Every row gives one point. Each copy is the shape, with its points in the same order, turned, moved and blurred by noise. Some copies are also mirrored. Which?
(in the rows, 128 means zero)

Shape, 7 rows:
[[113  88]
 [ 80 173]
 [ 94 129]
 [ 71 104]
 [146 144]
 [155 160]
 [ 96 112]]
Copy 1:
[[ 77 146]
 [131  75]
 [103 108]
 [ 67 102]
 [141 145]
 [160 142]
 [ 89 120]]
Copy 1 is: mirrored
Copy 2 (7 x 2):
[[166 111]
 [131 194]
 [150 148]
 [189 150]
 [101 122]
 [ 97 130]
 [164 130]]
Copy 2 is: mirrored
Copy 3, 7 rows:
[[146  83]
 [175 165]
 [162 122]
 [185  92]
 [106 136]
 [104 151]
 [158 102]]
Copy 3 is: mirrored

Shape, 6 rows:
[[ 60 143 148]
 [102 116 161]
 [172 137 114]
 [130 135 157]
 [198 138 126]
 [125 156 159]]
Copy 1:
[[ 65 164 152]
 [115 146 161]
 [158 104  94]
 [134 148 128]
 [185 109  89]
 [127 164 121]]
Copy 1 is: only turned
Copy 2, 6 rows:
[[170 121  54]
 [159 123 101]
 [100 176 139]
 [154 153 110]
 [108 186 159]
 [162 177 102]]
Copy 2 is: mirrored
Copy 3:
[[ 50 104 132]
 [ 95 136 146]
 [175 104 115]
 [125 123 153]
 [193 115 135]
 [113 103 158]]
Copy 3 is: mirrored

Shape, 6 rows:
[[ 86 160 114]
 [103 162 142]
 [174  94 139]
 [111  77  90]
 [137  74 151]
 [120 140  99]]
Copy 1 (6 x 3):
[[114 172  90]
 [134 176 112]
 [112  96 173]
 [ 88  90  92]
 [135  85 136]
 [ 90 150 115]]
Copy 1 is: mirrored
Copy 2:
[[131 138 180]
 [138 115 171]
 [102  98  76]
 [ 59 155 116]
 [ 71  91  99]
 [124 147 140]]
Copy 2 is: only turned

Shape:
[[142  86 115  82]
 [118 110 141  89]
 [122 125 122  87]
 [113 143 161  68]
 [125 109 154 124]
 [ 76  88  81  91]
 [134 123 159 184]
 [141 115 149 167]
 [126 178  71 137]]
Copy 1, 9 rows:
[[171 104 148  82]
 [171 116 155 113]
 [166 139 159 108]
 [193 150 166 130]
 [157 114 131 137]
 [120 108 198  78]
 [128 106  95 182]
 [127 109 103 156]
 [ 91 185 112  96]]
Copy 1 is: only turned
Copy 2:
[[123  78 103 123]
 [118 108 117 153]
 [135 112 109 141]
 [118 137  91 177]
 [100 120 144 136]
 [179  62 136 157]
 [ 93 148 192 113]
 [ 95 132 173 107]
 [192 159 142  96]]
Copy 2 is: only turned
Copy 3:
[[140  77 111 102]
 [117  96 101 133]
 [108 104 118 121]
 [ 79 107  85 137]
 [142 124  98 146]
 [122  58 168 142]
 [170 177 112 160]
 [168 159 110 145]
 [103 160 185 104]]
Copy 3 is: mirrored
Copy 4, 9 rows:
[[ 80 188 181 132]
 [107 152 180 136]
 [121 166 175 131]
 [133 145 203 155]
 [ 94 136 153 157]
 [ 92 158 180  63]
 [ 93 111  97 168]
 [ 93 127 108 165]
 [170 179 108 105]]
Copy 4 is: mirrored
